Rows are points. A path goes straight from each point to the next, and from the last back to the first. The post is the endless flat space through its rows: a point in 2 columns, a line in 3, a plane in 4, and so on, so that a path can go around it. How many times does the path go around the post? Going back the other way cancels.
(in the rows, 128 means zero)

Post (2 x 3)
[[ 82  99 120]
 [147 168  95]]
Path (21 x 3)
[[122 166  66]
 [136  97  70]
 [101  94 130]
 [ 98  55 135]
 [171 153 156]
 [118 181 115]
 [110 157  79]
 [103  94 103]
 [107  65 140]
 [ 75 119 168]
 [ 64 158 130]
 [108 164  57]
 [125 122  93]
 [164 119 146]
 [187 134 146]
 [112 172 134]
 [ 51  97 119]
 [117  89  70]
 [132  82 138]
 [123 129 136]
 [ 95 209 118]]
Times around: 4

Post (7 x 8)
[[137 113 118 154  94 131 105 149]
 [190 150 125 184 135 118  87 173]
 [127 101 170 157 145 107  97 149]
 [100 109 151 126 157 160 163 144]
 [168 110  34 121  80  62 199 103]
 [ 97 152 171 134 109 142 165 113]
 [126 114 162  86 123 144 151 103]]
Path (32 x 8)
[[178 177 144 181 126  69  97 143]
 [124 132  94  62 143 133 175 116]
 [130 108  80 109 181 167 147 120]
 [ 88  70 139 162 134 131 137 134]
 [162 130 137 149 197 187 206 159]
 [172 121 159 145 146 127 138  92]
 [104  70 125 144 214  69 139 141]
 [115 114 136 109 181 104 142 135]
 [165 181 183 114  82 134  69  80]
 [166 157 146 180 132  57 171  97]
 [165  66 177 173 172 112 131 145]
 [109  76 209 121 186 184 120 186]
 [153 132 140  93 187 164 160 196]
 [160  48 178 112 127 106 142 129]
 [105 150 193 124  72 215 146 152]
 [126 223 116 143 135 143 207 160]
 [137 111 146  89 137 114 140 131]
 [139 142 132 160  90 146 187 173]
 [134  69  78 143 106 127 169 141]
 [110  92 113 171 151  84 182  91]
 [183 196 117 121 149 112 135  93]
 [143 199 142 158 161 172  87 190]
 [157 114 112 126  83  82 109 142]
 [106 114 137 186  66 138 106 169]
 [147 102 103 152 146 109 164 185]
 [ 97 109 151  84 118 105 126 131]
 [136 149 130  94 110 145 142  92]
 [130 175 202 103 157 226 132 121]
 [123  72 113 121 181  86 128 125]
 [140 188  86 162 112 157  92 200]
 [141 149 101 109 139 163 151 158]
 [ 88  86  73 153 134  57 170 128]]
Times around: 0

Post (10 x 11)
[[157  73 175 149 157 161 116 175 118 138 158]
 [154 107 174 152 162 145  85  74 115  77 162]
 [163 148 146 122 108 111 119 131  98 142 125]
 [110 189  80  72 116 155 102 175 138  58 194]
 [178 156 147 146 170 112 157  59 136  85  72]
 [104 168 107 110 164 118 123 178 111 151 166]
 [109 135 100  74 122 147 110 102 148  81 147]
 [151 132 110 120 154 139 121 109  81 100  98]
 [191  76  67 176  99 102 138 184 223 110 123]
 [105  74  94 139 142 124 191 176 128  87 166]]
Path (21 x 11)
[[112  71 134 134 131 123 125 125 150 140  99]
 [161  89  93 135 120 167 109 120 105  72 130]
 [111 212  91 111 213 133 158 137 142 163 145]
 [157  99 142 176  96 100 111  73 135  85 150]
 [163 141 132 170 122 107  59 109 151  68 119]
 [207  87 130 161 143  99  86 191 143  79 138]
 [114  88 102 103 119 101 113 101  87  83 239]
 [199 163  59 150 138 155 105 206 149 123 116]
 [131  88 130 175 147 160 109 109  91  62 133]
 [ 84 140 169  93 131 112 161 105 183 107 162]
 [179 108 154 114 169 115  43 118 167 114 112]
 [163 139 182  83 134 123 111  53 103 118 142]
 [123  63  92 137 113 142 242 178 134 127 136]
 [157  50 150 183 121 138 103 142 147 138 160]
 [155 118 121 134 142 123 164 147  85  66  71]
 [213 135 146 110 136  92 140  58 114  99  38]
 [185 145  93 125 162 121 168  87 108  66 120]
 [151  75  90 126 104 172 165 170 112 120 184]
 [143 102 122 178  64 102 158 146  99 123 141]
 [135 160 153 107 130 126 136 110 152  44 131]
 [153 107 125 132 113  90 102 217 190 135 118]]
Times around: 3

Post (17 x 18)
[[140 127 149 144 116 134 141 148 180 110 126  73  86 135 113 136 117 181]
 [120 113 170 129 133 134 100  96 127 152 122 117 130 124 119 139 184 143]
 [140 128  99 199 150 123  91 179 133 138 169 162 134 140  79 118  60 149]
 [138  79 123 161 104  98 166 117 131 174 125 115 124 106  80 100 148 112]
 [154 122 102 129 142  92 163 100 113 230 156 123 153 173  79 160 113 121]
 [120  96 178  68 146 179 154 179  27 112 201 155 171 134 206 116 143 151]
 [ 95  68 122 167 155 119 117 111 143 100 161  90 119 115 104 118  99 128]
 [ 81 153  99 114 101 192 140 133 114 130 173 127 132 126 101 148 146  99]
 [165 139 130 105 142 117 113 108 156  93 143 123 128 119  88  96 119 150]
 [ 70 198 142  84  91 150  59 119  61 143 167 130 144 157 137 134 172  77]
 [115 174 131 127 156 147  68 102 110  98 104 123  91 133 137  94 102 131]
 [ 80 100 118 110 175 118 146 171 176 141 103  83 102 131  97 158 110 141]
 [140 105  82 148 123 138  88  76 167 124 138 112 136 165 114 112 140 119]
 [162 107 141  95 172 130 135 121 139 154 113  94 148 101 166  78  83 127]
 [174  38 117 122 120 134 142 149  71 141 186 123 117  79 115  79  80 145]
 [130 193 138 122  74  39  87  83 156  44 101 181  80 124 186 184 110 151]
 [130 163  86 166 126 121 152 170 162 134 141  94 130 144 101 161 185 141]]
Path (32 x 18)
[[127 131 136 181 160 145 154 131 151 131 159  98  87 166  94 154 153 150]
 [131  77 178 137  89 180 181 162 110 225 179 129 151 113 132 108 159 155]
 [133 121  89 180  80 136 163 133 126 145 190 107 167 129 119 116 178 121]
 [131 159  99 168 205 137 104  87 114 120  87 145 133 207 112 109  82 151]
 [140 104 175 121 143  96  64 147 117 109 139 183 112 122  55 167 111 177]
 [ 99 172 179 143 205  57 106 142 149 100 112 153 145 147 179 175  92 145]
 [ 64 140  50  44 119 147 106 133  63 150 167 126  94 180 118 155 120  74]
 [115 139 126 117 144 192 159 148  74 131 208 134 168 137 243  75  76 118]
 [125 230 141  76 127 132  96  99  90  76 150 137  97 145 124 118  84 161]
 [160 175 127 177 121 142 110  46  91 184 113 159 149 134 102 109 124 112]
 [117 185 131  59  40 169  97 155  83 109 122 137  70 148 105 148 145 183]
 [123 128  85 144  96  77 139  48 174 119 133 109 164 171 200  91 149  98]
 [168 190 136 120 110  41 119 174 172 191 101 154 128 122 136 117 102 131]
 [117 149 166 179 164  51  57 190 150 110 129 207 146 116 191 174 132 127]
 [147  62  95  91 117 125 114 138 119 153 139 127  96  91  62 125  54  93]
 [ 68 122 180 136 131 133  88 145  90 116 147 118 133 176  82 154 116 152]
 [127 132 154 115 121 182 143 136 111 120 135  99 106 112 130 121 121 172]
 [132 116 130 204 128  75  91 116  86 138 170  93 131  92 127 102 108 140]
 [140 113 110  90 162 128 165  80 127 128  97  98 153 126 146  76  77 108]
 [180 197 112 109 131 136 165 176 107  83 185  96 124 157  73 131 120 173]
 [184 145 168 188  62  90 113 141 170 162  93 129  85 195 187 154 109 175]
 [155 153  48 136  64 102 150 139  85 135 215 157 119 171 170 132 113 102]
 [105 108  64 184 188  72  88 118 157 182 120 116  89 102 107 157  55 149]
 [130 112 125 163 160  82 181 144 142 137  57 135  81  94  91 125 114 178]
 [145 103  74 169 109  88 131 118 188  87 113 103 137 113 114 136 143 131]
 [119  12 123  91 165 118 146 109 145  87 111 155  93 142 132 190 115 179]
 [148 128 137 122  79 144  87 127  84 101 182  59  34 138 144 111  36 148]
 [124 133 106 133 132 163 113 159 116 206 156 142 155 147 179 110 184 103]
 [173  36  50 151 215 141 199  85 205 207 126  55 131  73 112 124  38 175]
 [122  60 168  53 163 152 206 184  98 165 110 138 138  42 119  98 108 151]
 [148 153 118 105 139 185 158 152  95 105 140 116 152 100 164  87 128 118]
 [169 106 189 138 175  67 149 103 148  74  94 146 103 112  77 133 218 199]]
Times around: 3

Post (17 x 18)
[[120 124 100 107  97 114 125 134 138 116 101 108 153 136 114 100 126 153]
 [147 148 150 206 110 144 139 150 162 158 146 126 141 118 134 146 164 160]
 [156 120 132  44 156 141 134 134 141  87 100 145 177 149 143 144 114 144]
 [141  73 126  85 136 151  88 101 115 145 119 150 148 109 117 114 128  96]
 [108  92 137  91 155 164  66 153 136  79 123 134 128 108 122 109 114 143]
 [ 65 163 116 176 152 140 196  58  90  98 155 146  60  82 109 233 112 213]
 [108 100 134 145 136 122 120 155 170 132 134 126 123 126 132 123  63 108]
 [ 88 157 115 141 131 157 194  70 154  98 130 120  33 106 139 190 156 146]
 [ 96 106  73 108 165 114 111 164 166 129  87 163 169 115 174 132 130 153]
 [154 177 174 168 119  89 150 182 135 196 105 135  80 122 109 137 176 141]
 [ 83 160 124 208  72 131 177  65 123  76 108 179  45 126 115 218 167 154]
 [105 107 102  78 190 126  81 105 185  86 123 174 148 119  79  96 107 102]
 [112 133 127  71 138 143  84 106 140 161 121 158 130 149 114 153 106 159]
 [119  69 120 105 176 162 121 134 150 101  93 140 121 166 104 135 119 169]
 [127 128 171 169  99 124 169 130 131 155 169 165  72 148 136 103 164 156]
 [140 132 126 152  86 129 169 225 192 176 106 177 146 112 129  88 116 155]
 [ 77  92 123  72 121 152 142 141 161 107 159 148 143 148  93 171 129 109]]
Path (29 x 18)
[[104  96 112  70 138 180 195 109 148  91 187 144 115 135 173  93 114 115]
 [130 148 150 160 123 160 154 138 149 172 100 142  74  77 156 127 163 141]
 [121 176 166 117  89  96 198 172 150 194 143 193 153  89 146 207 129 162]
 [128  97 138  41  20 149 158 111  82 150 143 138 136 114  86 195 141 141]
 [143 115 117 107 150 121  73 196 142 138  79 170  72 116 152 105 153 133]
 [ 75 176  69 130 131  78 108  77 205  82  85 187  72 138  52 162 176 117]
 [102 115 106 135 143  92 179  93 157 176 166 144  76 159  92 143  78 205]
 [140 141  85 141 116 128 158 133  90 126  55 196 139 131 117 160  94 239]
 [112 155 125 185 133 125 158 131 155  72  97 124  72 155 126 117 161 140]
 [148 108 158 116 157 173 198 202 136 232 165 173 171 144 151 214 105 175]
 [144 119 161 135 125 140 142 202  92 129 149 192 183 133  80 139 129 173]
 [125 133 151  65 159  84 122 116 127 178  90  56  84 204 168  54 157 129]
 [129 122 190 102 118 115 156 205 131  98 131 139 151  71  95  36 131 177]
 [117 126 114 116  91 128 115 122 160 226 119 148  91 129 121 108  70 170]
 [191  91 154 101 180 182 130 185 171 142 145  83 153 126 107 142 132 129]
 [140 120 110 171 121 142 156  77 124 124 171  65  75 123 138 216 152 142]
 [ 93 143  99 181 100 125 107 128 165 102 131 139 106 107 118  87  72 156]
 [124 146 146 127 163 145 143 124  99  80 103 135  85 133 110 113 171 202]
 [ 89 106 159 141 149 145 149 206 185 192 109 178 169 176 126 229 115 161]
 [107  87 131  88 136 146 142 164 154  88 110 182 154 122 159 154 120 204]
 [166  75 115 122  82 157 158 151 145  85 137 168 161 125 107 123  97 148]
 [154 125  73  28 162 105 108 189 185 146  53 191 162  92 114  77 168  95]
 [ 98 132  87 178 142 133  92 138 188  85  98 146  98 156 173  98 128 103]
 [130  95 169 169  70 156 191 110  98 157 164  93 106 140 117 148 131 120]
 [101  96 143 179 128 116 188 127  96 123 163  85 154 133 144  86 137 244]
 [ 99  58 106 137 157 131 115  24 122 134 160 107 106  69 120 127 114 135]
 [163 147  98 158  94 120 180 114 151 114 138 172 151 109 204 181  55 199]
 [137  75 102  95 168 102 133 146  67 133  78 110 113 103 149  84  87 161]
 [ 61 116 105  98 188 149 132 140 182  85 172 208 142 157 112 114 146 177]]
Times around: 4

Post (17 x 18)
[[160 167 168  90 130 122 139  83 189 129  97  57 149 165 145 158 125 186]
 [115 145  78 113 118 110 114 112 140 125 156 153 148 118 130 107 147  94]
 [114 120 101 139 185 124 101 109 173  98 123 121 127 132  93 124 142  93]
 [108 119 109 102 129 112 133 148 201 150 146 125  96 141 120 115 162  93]
 [134 159 136 114 141 147 108 139 155 139 127 115 122  95  86 111 163  93]
 [154 104 172 109 108 157 178  92 183 153  98 112 138 151 141 174 153 183]
 [103 126 203 154  79 128  90 167  76  85 196  96 130 152 153 131 119 126]
 [ 92 137 137 121 104 125 127 132 154 104 114 138 109 128 142  81 155 123]
 [138 145 147 105 138 147 157  97 146 146 115 100 131 180 114 142 145 204]
 [137 110 128 150 129 106 109 124 139 129 142 125 111  97 133  83 158 122]
 [109 135 147 118 137 175 174  83 147 153 107  65  98 142 165 159 115 186]
 [124 132 151 112 137 141 121  94 162 111 170 120 100 141 118  97 151 117]
 [ 95 119 239 126 107 103 134 132  61 100 190 104 137 164 141 125 113 137]
 [ 94 101 139 106 125 138 104 101 168 155 126 154 129 120 106 104 111 127]
 [127 141 219 143 125 139 135 178 105 106 226 121 157 156 145 102 104 150]
 [129 130 118 100 127 120 130 134 157 101 146 148  88 100 111 119 124 123]
 [100 113 111  93 124 114 121 128 169 106 149  97 133 100 103 100 148 120]]
Path (26 x 18)
[[106 133 167 142 146 137  88 120  64 131 186 117 117 119 168 104 128 126]
 [125 162 189 103 195 204 137  92 145 188 204 119  84 107  95  96 106 149]
 [126 138 106 168  61  48 121  96  60 132 102 148 121 124 193 145 132 175]
 [106  86 138  81 131  63  94 117 215 131 148  44 107 128 117 123  66  90]
 [188 138 215 100 132 116  89 117 165 129 132  98 153 141 105 103 164 103]
 [ 52  76 143 127 111 154 116 169 129 178 127 161  98  80 146 102 159 116]
 [ 56  74 144 153 201 168 144  78 179 145 173 111  72 154 159 136 129 145]
 [ 81 159 110 112  85 100  95 128 177 176 120 149 209 118 142 103 115 103]
 [135 133 151 110  88 162 174 155 185 160 148 135 146 151 128  78 130 175]
 [141 109 106 111  82 136 104 129 146 152 134 143 147  99 130 108 134 139]
 [164 175 134 119 168 164 124 104 202 112 175  86  63 171 145 140 177 128]
 [136 141 249 135 108 165 155 157 111 143 107 106  97 116 160  65 159 227]
 [117  79 152  80 124 110 135  89 143 135 107  70 132 130 104 128 132 172]
 [ 65 140  95 119 125  82  82 120 115  24  92  64 192 150  89 119 112 130]
 [ 69 115 198 113 111 122 124 108 130  96 161  79 102 153 109  95  75 146]
 [119  97 118 125 115 113 118 155 171  93 125 113 141 114 113  37 152 125]
 [154 129 145 149 126 160  92  91 143 114 124 147 146 137 146  90 146 165]
 [ 90  86  98  96 141 106 134  84 196  89 140 133 118 158 143 114 118 173]
 [ 89 138 140  83 127 129 130  96 192 204 145  75  72 133 139 151 131  87]
 [ 82 118 127  88  23  83 119 128 140 128 105  77  97 156 118 145 152  92]
 [ 89  98  80  92 156 139 126  67 203 127 128  94  99 122 150 139  98  64]
 [147 130 171 108 162 116 133 105 182  65 106  62  94 100 154 100 122 158]
 [106 122 122 104 141 121  89 104 194 144 146 100 149 106 112  78 162 129]
 [148 122 137 157 168 137 128 123 150  90 154 139 128 142  93 163 135 124]
 [109 105 224  85  98 129 153 113 187  59 113  87  99 184  79 118 133 146]
 [148 150 149 139 107 123 134 131 116 112 102 105 171 134 138 153 170 109]]
Times around: 4

Post (17 x 18)
[[159 114 146  98  96 116 110 104 136 151 116 144 136 146 173 209 168 114]
 [130 151 172  89 121 125 122 144  91 156 122 166 138  94 186 143 107 118]
 [149  91 133 146 131 110 117 136 110  88  68  95 151  83 136  84  95 121]
 [146 187 126 151 125  86 164 102 164 175 120 137 125 130 138 161 126 193]
 [141 114 142  92  94 126 132  78 151 130 131 142 164 122  94 167 136  77]
 [163 109 135 171 119 157 147 159 136 115 113 128 123 112  92 135 172 151]
 [123 115 142 128 133 143  98 212 129 127  83 186 125 116 188 139  92  96]
 [111 119 121 139 107 138 198  93 134 171 133 151  90 180 124 164 123 126]
 [140 168 138 122 163  96 171 141 173 121 126 138 124 106 162 135 141 112]
 [118  96 126 161 168 112 130 203 112 109 122  71 144 144  86 128 131  98]
 [144 140 135 158 101 101 139 168 152 138 135 170  87  93 197 168 130 106]
 [ 72 103  98 117 167 134 150 127  86 159 111 121 191 123  91  89 127 135]
 [156 135 117 132 134 136 108  80 150 123 112 126  40 131 123 115 143 134]
 [ 96 122 126  73  98 110 131 106 106  95 149 130 128 141 107 129 160  83]
 [113 176 143 109  91 109 155 126 115 187 106 124 156 115 162 171 143  93]
 [107 113 156 111 103  92 145 117 125 169 100 135 159 145 122  97 137 124]
 [167 102 103  86 128 113 124 114 118 137 119 160  63 133 122 137 136 137]]
Path (29 x 18)
[[145 154 143 106 169 110 102 109 152 172 115 143 139  76 134 146  80 117]
 [132 111 151  96 147 125 126 114  93 147  77 112 141 131 111 149  96 107]
 [139 174 124 133 107  87 167  71 159  84 157 122  93 157 154 203 128 124]
 [105 104  94 119  79  53 109 226  82 149 134 124 117 132 131 100 166  70]
 [122  91  70 122 123 100 131 164 119 108 152 116 132 141  71 130 196 133]
 [155  75 106 182 153 105 160 154 132  87 125  74 122 149  18  59 136 124]
 [112  82  93 150 144  93 116 100 138 101 135 153  78 131 103  73 118 130]
 [121 163 133  93 163 157 177 147  73 132 157 126 117 148 131 162 108 118]
 [ 94 118  51 125 158 114 129 249 101 106 184 139 133  88 111 103 214 155]
 [175  92 136 102 102  65 138 157 125 196 169 164  54 135 128 166 122 221]
 [163 175 171 165 147 176  84 117 168 142  82 129  78  78 120 112 111 145]
 [124  99 158 121  88 100 145 160 126  98 148 147 114 128 107 121 152 147]
 [102 111 167 147 163 138  99 138 142 118  95 136 186  90 165 121 102 112]
 [160 130 128 175  36 135 125  99 125 133 108 188 132  51 122 140 148 161]
 [163 100  86 144  78 154 173  57  76 105 105 156  50  82 121  85 133  74]
 [114 103  75 154 153  80 199 102 161 133 140  91 140 124  93  62 153 116]
 [111 199 101 126 129  96  89 114 117 119 137 114 125  84 188 136 129 103]
 [142 111 111  72  84 123 155  87 120 139 116 163 107 159 208 199  62  59]
 [168 145 146  97  98 110 125 184 167  97 125 157 127 122 151 177  77 177]
 [ 79 156 118 127 146 131 145 111 141 132 115 150 173  97 161 170 109 192]
 [120 124 102 172 127 121 209  96 161 141 129 156  91 104  84 135 174 150]
 [149  51 158 102  90  95 159 114 154 175 117 175 121 178 124 170 157 134]
 [ 85 161 107 161  86 178 189  57 141 163 163 124  49 121 101 124 247 122]
 [128  84 165 132 125 118 168 139 126  84  88  88 115 162  98 144 147 118]
 [140 151 171  78 102  98 146  82  99 229  78 182 199 116 140 155 171 146]
 [111 155 163  63 169 115 120 166  97 189  70 134 172 140 152  53 185  79]
 [141 154 144 175  61  93 140 148 155 131 125 153  49 152 121 107 111  90]
 [131 100 176 173 137 181 131 118 122 128 115 129 139 104 139 121 175  98]
 [160 131 134 118 105 100 123 125 121 127  83 150 125  69 166 168 124 138]]
Times around: 2

Post (17 x 18)
[[125 194 167 101 100  97  84  90 128 101 109 161 130 108 156 144 147 137]
 [110  59 107 143 111 162 142 150 116  80 159 146 185 137 113 101 163 148]
 [119 109 143  83 128  98  95 108 175 138 167 137 134 163 124 153 130 131]
 [125 111 132 113 107 103 103  92 138 215 138 117 113 131 123 124  82 114]
 [141  94 136 147 129 163 126 118 127  86 121 114  91  85 112 103 178 132]
 [107  90 111 152 112 195 117 134 105  85 182  85 141 104 107 122 130 136]
 [110 112 147 147 114 146 126 166 161 137 165  84 110 114 133  82  97 108]
 [187 177 134 130 162 139 147 124  75 114  80 177 130 129 150 134 114 129]
 [150 126 134 124  81 173 107 151 102 129 151 147  95 104 167 133 107 141]
 [120 163 152 131 147 123 110 120 196 138 132 180  85 114 158 145  50 162]
 [157 118  90  92 156 120 131  89 126 166 149 148 115  82 185 108  78  93]
 [145 105 135 137 144 117  89 119 137 160 125 118 130 130 172 110 124 163]
 [ 64 124 142 110 124 131 165 127 120 108 148 152 100 150 163 119 114 155]
 [135 122 102 141 144  86 166 154  64 104  92 106 167 145 143 161 132 126]
 [112  98 116 137 188  24  96 147 106 128 170 129 160 147 114 144 127 141]
 [108 145 159  81  89 112 124 126 129 149 129 119 132  73  90 103 131 168]
 [106 127 123 136 168 128 142 136  76 126 129 148 140 127 117 178 199 138]]
Path (28 x 18)
[[129 156  80 119 129 131 116 110 140  59 146 155 156  71 156 136  81 150]
 [153  41 104 153 125 103  70 186 150 154 195 141 219 120 121  81 140 191]
 [ 67 203 166  69  97 106 183 101 198 128 121 143  91 133 102 163 128 100]
 [124 177 133 119  87  96  92 214 111 131 147 120 126  68 139 112 124 142]
 [137  43 153 127 136  57  53 225 145 198 208 136 161 172 119  62 113 150]
 [108 103 141  81  98 205 150 129 167  96 163  62  89 103 150 140  85 127]
 [146 104 156  99 119 114 118  75 171 183 141  85  89 112 120 117  94 135]
 [142 143 136  69 168 167 114  92 126 120 206 165 125 180 175 137 162  86]
 [114 166 136 105  66  61  95 150 121 123 130 131 140 107 109 152 142 112]
 [ 86 108  92  76 127 164 173 170  27 105 167 125 144 142 100 131 107 118]
 [150 105 150 152 158 163  86 101 129  97 106  47 118 107 120 109 159 139]
 [139 152 158  35 166  51 148  85 170 110 142 122  79  74 142 103 134  78]
 [155 151 119 105  69 124 148 130  96  91 127 117 128 108 167 142  91 115]
 [ 86 209 138  97  90 187 166  75 182 176 101 141 122  72 149 164 144 130]
 [130 136 102 125 146 132 174 104 118 129 174 167 163 147 189 167  75 103]
 [141  52 125 204 119 120 116 157  71 122 116 120 132  69 145  55 127 157]
 [ 94  81 143  49 110  66  85 130 153 136 180  99 135 162 147 118 119 117]
 [ 63  52 127  84 116 125 105  98  86 172 170 155  96 146 138  69 154 239]
 [ 70  75 154 114 118 154 104 161 103 209 198  86 138 143  76  92 177 249]
 [146 103 101 185 176 162 163  26 137 151  99 122 141 168 198 138  99 114]
 [118  34 135 109 137  85  90 131 198 165 224 149 129 104  54 111 125 130]
 [141 174 122 106 176  24 105 131  25  83 133 114 168 122  95 192 148  72]
 [ 58 102 120 141  69 150  97 143  92 154 150  77 164 147 192  92  90 178]
 [ 90 114 130  80 113  84  94  96 164 167 157 107  99  88  87 178 166 139]
 [149 124 133 142 110 102 104  75 202 109 134 150  95 136 145 126  37 110]
 [113  89 146 171 110 108 123 155 115 168 134 131 157 139 214 110 125 145]
 [ 99  68 132  71 106 178 118 121 116  92 189 115 170 166 147 141 111 204]
 [109 115  92 138 157 160 136 114 119 139 121 131 171 164 176 124  80 111]]
Times around: 1
